Each row is a point. The ring and each string are closed loops that go straight from each point to the next, and from the last back to the first. Before rounding, they use only three directions, however many columns there are. Count how often each string passes through the ring. Passing back the other way cancels.
In the rows, zero is written as 128.

Ring:
[[182 139 117]
 [155 168 107]
 [118 176  88]
 [ 94 166  81]
 [ 80 133  88]
 [ 85 103  93]
 [108  81  87]
 [136  79  80]
 [160  89  85]
 [182 117 107]]
String:
[[133  61 110]
 [141  56  59]
 [146  88  51]
 [141 115  75]
 [158 109 113]
 [201 101 148]
 [226 120 143]
 [182 144  91]
 [152 143  87]
 [145 134 112]
 [158 159 133]
 [146 202 106]
 [114 205  61]
 [110 165  65]
 [122 136 100]
 [114 136 128]
 [ 68 146 116]
 [ 55 134  79]
 [ 68 108 111]
 [ 99 101 119]
 [117 107 108]
 [121 119  80]
 [126  85 119]]
Times through: 3

Ring (10 x 4):
[[139 130  99 101]
 [164 157 100 103]
 [162 174 116 124]
 [150 162 136 142]
 [133 133 155 155]
 [ 91  96 168 168]
 [ 52  88 163 173]
 [ 29  92 149 168]
 [ 44 101 126 145]
 [ 86 110 110 121]]
String:
[[167  88 116  94]
 [198  91  96  67]
 [217 137  78  60]
 [189 198  84  94]
 [131 208 109 138]
 [115 165 127 146]
 [140 135 134 134]
 [190 131 136 119]
 [198 175 120 116]
 [172 211  94 112]
 [127 178  97 118]
 [ 99 147 115 133]
 [114 123 125 130]]
Times through: 2

Ring, 7 rows:
[[186 130 102 130 129 111]
 [160 135  92 174 101  78]
 [115 134  83 167  79  80]
 [ 65 137  97 129  74 111]
 [ 56 140 117  93  89 143]
 [ 93 133 120  59 115 166]
 [150 125 105  72 130 151]]
String (15 x 6):
[[111 119  83  70 102 144]
 [134 105  68  24 115 169]
 [170 124 112  63 144 159]
 [161 147 147 125 143 131]
 [136 136 112 124 114 120]
 [166 149 138 159 131 105]
 [188 139 104 190 116  72]
 [164 115  38 177  75  57]
 [126 114  39 147  66  77]
 [ 85 122  43 170  44  64]
 [ 69 152 126 162  82 101]
 [109 144 125 128 108 122]
 [ 63 126  84  87  77 135]
 [ 69 119  75  62  81 147]
 [104 131 103  92 104 138]]
Times through: 1
String:
[[132 133  98 135 102 106]
 [162 116  55 144  91  85]
 [193 120  65 158 106  79]
 [150 127  89 125 108 110]
 [159 148 140 144 134 116]
 [186 147 147 136 150 123]
 [158 154 162 135 147 130]
 [168 145 148 115 149 138]
 [198 106  74  52 140 152]
 [177 107  67  61 124 144]
 [152 116  76  85 112 131]
 [135 148 142 130 128 127]
 [141 146 136 130 127 124]
 [166 123  87 114 117 116]
 [146 151 145 146 129 116]
 [150 151 141 155 127 110]
 [197 138 102 194 118  68]
 [182 118  48 183  86  56]
 [148 122  60 159  83  77]
 [128 142 113 153 104 101]
 [125 159 150 179 115  97]
 [128 135  76 198  73  57]
 [129 117  37 173  60  59]
 [133 112  35 151  66  73]
 [150 108  22 164  63  59]]
Times through: 3
